Each point is reached from the start by the listed moves, each made once or not at all, plus a little noise. Say if it took an odd or an even number of moves. Then give how often each move was made.
(in the rows, 128 means zero)

Moves:
(1): [205  61 114 120]
(2): [180 152 153 123]
Start: [112 130 119 104]
Points:
[160 151 141 102] => odd (0, 1)
[248  83 136  93] => even (1, 1)
[115 128 122 104] => even (0, 0)

Moves:
(1): [185 111 159 121 151 142 139 127 123 154 137 127]
(2): [146 205 116 144 121 124 138 122 155 148 125 113]
(3): [ 96 164 173 143 146 104 143 109 110 154 117 113]
(4): [126 109 130 172  98 114 118 105 110 125 116 116]
(5): [112 120  92 152 202 149 117 123 102 119 137 132]
(6): [126 142 154 138 129 174 108 121 130 137 150 125]
(7): [120 138 112 122 111 171 171 108 151 114 107 122]
(8): [127 120 133 154 107 146 142 195 116 137 124 106]
(9): [120 111 143 150 151 112 133 130 184 123 111 127]
(10): [112 123 107 136 119 128 132 126 130 154 138 146]
(11): [134 138 111 121 130 105 161 138 127 108 188 126]
Start: [125 120 113 127 100 131 136 134 120  90 102 112]
Points:
[122 193  48 183  41 130 213  90 149 100 137  96] => odd (0, 1, 0, 1, 0, 0, 1, 0, 0, 1, 1)
[ 78 221  76 211 132 183 210 150 114 145  85  73] => even (0, 1, 1, 0, 1, 0, 1, 1, 0, 1, 0)
[184 101 161 196  75 173 164 178  82 111 178  68] => odd (1, 0, 0, 1, 0, 1, 0, 1, 0, 0, 1)
[ 76 194  90 249 167  70 188  88 143 123 135  85] => odd (0, 1, 1, 1, 1, 0, 0, 0, 1, 1, 1)
[180 172 157 205  93 203 176  77 202 119  79  73] => even (1, 1, 0, 1, 0, 1, 1, 0, 1, 0, 0)
[163 198  74 185 151 244 217 169 133 138 180  82] => even (1, 1, 0, 0, 1, 1, 1, 1, 0, 1, 1)

Moves:
(1): [163 141 146 155 128 118 145 122 116 133 130 146 120 117 112 120 146 116
 124 121 138 109 145 132 119]
(2): [132 166 134 131 119 100 126 116 125 137 127 129 126 137 140 131 137 139
 134 138 112 114 118 119 119]
(3): [136 125 168 122 124 133 108 136 132 123 143 124 145 130 120 125 120 117
 117 127 107 135 123 127 114]
(4): [110 115 123 166 146 103 116 123 114 119 143 121 131 134 128 131 107 128
 125 121 115 122 134 123 123]
(5): [130 126 127 123 150 124 124 121 124 141 142 114 125 131 138 119 130 126
 118 122 139 124 127 140 137]
(6): [118 135 131 145 125 152 118 126 130 137 125 123 116 116 125 120 136 126
 118 127 121 125 134 123 117]
(7): [115 130 128 131 144 139 153 131 115 126 142 119 136 130 121 134 119 129
 128 119 129 121 107 130 128]
(8): [131 135 129 128 129 135 126 149 130 142 127 144 124 135 140 133 127 115
 129 129 134 126 124 114 133]
(9): [125 129 132 137 129 116 140 131 161 128 128 123 135 124 137 124 132 131
 128 129 140 135 124 138 131]
(10): [119 114 139 130 114 131 147 112 129 168 111 123 132 129 141 146 118 127
 141 142 145 140 130 122 125]
(11): [133 134 112 132 112 136 128 120 126 136 156 153 124 139 134 139 133 128
 124 119 124 133 116 142 113]
(12): [117 131 135 115 133 115 131 117 131 130 131 157 130 147 121 107 155 129
 112 121 132 129 134 109 125]
(13): [133 122 123 137 127 136 114 123 125 136 118 136 151 147 138 132 136 144
 132 150 131 108 121 148 143]
(14): [135 120 133 131 130 138 130 123 133 128 130 108 122 150 131 135 121 120
 126 134 118 128 131 124 129]
(15): [134 118 143 125 130 135 140 118 123 122 138 137 117 117 159 125 122 138
 125 128 121 121 138 123 123]
(16): [131 131 129 125 144 126 127 125 126 131 112 131 128 128 129 159 128 129
 118 125 121 121 126 137 123]
(17): [137 105 123 133 127 107 121 130 126 122 122 107 129 131 132 129 159 130
 119 128 123 137 112 109 132]
(18): [134 123 128 128 125 128 130 140 134 143 122 134 118 135 125 120 125 150
 140 119 134 133 119 130 118]
(19): [120 130 131 127 144 130 118 131 128 119 132 125 129 137 130 135 147 125
 152 119 136 128 129 130 126]
(20): [123 121 143 127 137 129 119 125 131 125 144 129 114 126 118 139 133 141
 139 158 134 149 120 124 158]
(21): [122 133 135 127 122 121 127 129 116 119 125 126 108 144 127 139 136 129
 116 131 156 114 125 138 121]
(22): [140 141 133 143 131 148 127 125 107 112 119 126 131 123 133 123 111 130
 122 107 144 162 127 128 127]
(23): [139 139 122 118 134 124 138 151 106 140 127 112 122 138 132 146 134 138
 120 138 125 140 168 131 113]
(24): [121 135 137 130 132 115 141 142 114 133 117 139 111 134 129 115 139 116
 133 112 101 141 115 162 125]
Start: [132 116 129  96 154 125 126 103 127 112 136 110 107 149 124 122 121 143
 137 138 126 135 127 126 147]
Points:
[154 132 152 115 178 171 174 124 108 120 194 109  80 180 176 167 101 161
 127 146 142 198 129 128 150] => odd (0, 0, 0, 0, 0, 0, 1, 1, 1, 0, 1, 0, 0, 1, 1, 0, 0, 0, 0, 1, 0, 1, 1, 0)
[144 121 176 174 193  70 132 132 115 141 120 159  69 193 128 153 150 163
 141 153 149 113  99 191 160] => even (1, 0, 0, 1, 0, 0, 0, 1, 1, 0, 0, 0, 1, 0, 0, 1, 0, 1, 0, 1, 1, 0, 0, 1)
[ 92 128 173 141 184  43 134  64 130 167 115 147 112 201 152 152 154 175
 147 183 105 143  96 155 166] => odd (0, 1, 0, 1, 0, 0, 0, 0, 1, 1, 0, 1, 1, 0, 0, 1, 0, 0, 0, 1, 0, 0, 0, 1)
[169 195 202 136 141 105 161 110 112 131 176 183  97 202 126 108 153 148
 104  90 166 137  80 126  87] => odd (1, 1, 1, 0, 0, 0, 1, 1, 1, 0, 1, 1, 0, 0, 0, 0, 0, 1, 0, 0, 1, 1, 0, 0)
[173  79 218 140 162 129 157  82 121 169 198 106  99 207 180 168 161 143
 111 182 172 124  77 146 160] => even (1, 0, 1, 0, 1, 0, 1, 1, 1, 1, 1, 0, 1, 1, 1, 0, 1, 0, 0, 1, 1, 0, 0, 0)
[141 124 173 126 205 107 165  91  97 127 212 117  49 182 144 135 239 166
  96 134 179 136 142 131 124] => odd (1, 0, 0, 0, 1, 1, 1, 0, 1, 0, 1, 1, 0, 0, 1, 0, 1, 0, 1, 1, 1, 0, 1, 0)
[150 145 185 132 146  49 163 100 141 191 147 183  63 204 146 123 236 155
 178 136 142 174  75 122 136] => even (1, 1, 0, 0, 0, 0, 0, 1, 1, 1, 1, 1, 0, 0, 0, 0, 1, 1, 1, 1, 0, 0, 0, 1)
[105  81 175 105 183 152 145  83 112 179 191 115  40 224 172 152 191 166
 133 140 179 151  82  91 139] => even (0, 0, 0, 0, 1, 1, 1, 1, 0, 1, 1, 1, 0, 1, 1, 0, 1, 1, 1, 1, 1, 0, 0, 0)
[115  66 155 172 182 114 177 118 101 180 123  54  90 199 186 143 132 187
 138 148  91 149 125 152 117] => even (0, 0, 0, 1, 0, 1, 1, 0, 1, 1, 0, 0, 1, 1, 1, 0, 1, 1, 0, 0, 0, 0, 1, 1)
[ 97 140 168 164 160  72 117  57  64 144 131 139  51 201 143 164 178 161
 103 131 119 185  82 126 120] => even (0, 1, 0, 1, 0, 1, 0, 0, 0, 1, 1, 1, 0, 0, 0, 1, 1, 0, 0, 1, 1, 1, 0, 1)
[122 121 179 153 189 160 138 122  57 207 169 123 106 249 160 126 112 147
 102 106 104 180 117 160  96] => odd (0, 0, 1, 1, 1, 1, 1, 1, 0, 1, 1, 1, 1, 1, 0, 0, 0, 1, 0, 0, 0, 1, 1, 1)

Moves:
(1): [152 121 138 126 126 148 116 108 136 141 128 135 120 109 123 110 132 148
 128 146 133 110 136 135 156]
(2): [130 136 129 111 105 127 137  96 140 126 116 124 128 110 136 137 129 103
 139 129 134 125 138 135 130]
(3): [149 114 124 110 132 117 130 153 119 147 119 138 118 118 132 119 122 121
 112  96 129 139 134 123 139]
(4): [127 132 118 131 134 135 132 127 122 134 139 128 107 125 132 135 138 109
 131 118 115 118 140 127 115]
(5): [138 121 129 121 123 118 138 133 125 116 140 143 152 128 124 137 121 107
 126 137 130 122 128 126 144]
(6): [133 126 134 111 112 147 121 127 100 133 133 117 124 136 125 133 117 136
 115 128 133 134 140 127 122]
(7): [119 120 154 137 129 124 160 133 134 126 137 117 129 119 134 154 134 138
 155 130  97 123 129 150 124]
(8): [117 137 107 129 114 140 144 134 133 112 136 125 125 128 152 127 144 134
 140 139 118 130 142 125 135]
(9): [120 101 121 127 140 133 135 146 128 130 121 130 145 119 124 152 141 115
 144 133 120 128 140 117 116]
(10): [125 134 113 125 125 129 112 130 110 159 139 138 138 136 127 124 133 149
 127 142 118 119 111 149 121]
(11): [123 116 135 107 138 142 125 129 153 120 167 115 119 131 125 136 142 147
 111 109 131 146 140 123 136]
(12): [129 152 130 148 139 118 157 142 120 140 130 133 124 120 127 140 114 143
 112 142 139 126 153 125 123]
(13): [115 137 161 134 131 129 109 118 126 103 147 165 144 102 150 121 119 112
 145 135 135 129 158 154 116]
(14): [160 141 130 116 128 110 128 129 141 141 142 145 128 152 118 130 131 138
 148 108 133 108 131 105 108]
(15): [125 144 124 122 149 123 124 102 110 119 125 151 152 130 140 139 143 137
 113 107 120 121 125 111 154]
(16): [129 128 143 142 106 133 118 133 129 139 122 119 129 113 120 129 150 141
 121 123 140 130 134 116 131]
(17): [146 130 129 127 133 134 123 161 125 118 105 150 104 147 119 155 145 143
 112 141 143 138 118 158 114]
(18): [111 154 124 121 141 133 147 157 123 133 126 114 126 137 110 139 134 115
 161 106 146 138 124 143 135]
(19): [112 136 132 129 129 121 112 138 119 131 130 127 117 129 126 141 117 135
 123 135 131 103 123 126 140]
(20): [132 125 121 151 145 147 121 130 137 153 125 124 136 157 141 145 125 114
 111 124 133 138 123 129 132]
(21): [126 107 102 150 123 141 138 128 120 115 116 118 118 131 121 130 118 153
 130  96 154 101 136 142 117]
(22): [128 126 130 121 132 101 128 103 108 124 153 127 114 119 124 127 129 140
 141 154 156 140 117 135 127]
(23): [141 118 125 114 134 103 113 129 128 136 125 121 132 154 132 122 146 117
 118 129 133 132 157 139 134]
(24): [121 120 117 148 113 125 114 120 129 129 135 144 131 125 113 141 124 132
 131 134 107 141 140 129 134]
Start: [119 134 119 134 127 127 101 130 130 132 137 113 121 121 127 131 121 140
 115 163 144 111 117 149 136]
Points:
[121 133  95 126 160  77 143 145  97 147 177 136 157 155 148 200 165 116
 144 140 130 155 158 180 214] => even (0, 0, 1, 0, 1, 0, 1, 1, 0, 0, 0, 0, 0, 0, 1, 0, 0, 1, 0, 1, 0, 1, 1, 1)
[105  95 106 163  99 150  22 177  59 150 141 161 102 130 110 208 165 175
 102 169 166  79 206 224  89] => odd (0, 0, 0, 1, 0, 1, 0, 0, 1, 1, 0, 0, 1, 0, 0, 1, 1, 0, 1, 0, 1, 0, 1, 1)
[145 149 108 167 142  85 121 168  90 190 216 175 125 134 133 189 118 190
 175 165 189  63 211 237 175] => even (1, 0, 1, 0, 1, 0, 1, 1, 0, 1, 0, 1, 1, 1, 0, 0, 0, 1, 1, 1, 1, 1, 1, 1)
[ 72 165 110 121 155 132  83 135 125 124 178 123 127 134 101 186 140 164
 113 111 136 119 130 141 195] => odd (0, 0, 0, 0, 0, 0, 0, 0, 0, 0, 1, 0, 0, 0, 1, 0, 0, 1, 1, 0, 0, 0, 0, 1)
[125 120 158  87  96 133 144 226  96 152 107 111 114  97  96 249 150 114
 141 140 165 112 146 191 149] => even (0, 1, 1, 0, 1, 1, 1, 0, 1, 0, 0, 0, 0, 0, 0, 1, 1, 1, 1, 0, 0, 0, 0, 0)
[104 147 125  97 177 105  27 122  82 180 243 166 163 184 119 215 162 165
 136 142 175 124 181 173 149] => odd (0, 0, 0, 0, 0, 1, 0, 0, 1, 1, 1, 0, 1, 1, 1, 0, 0, 1, 1, 1, 0, 1, 1, 1)
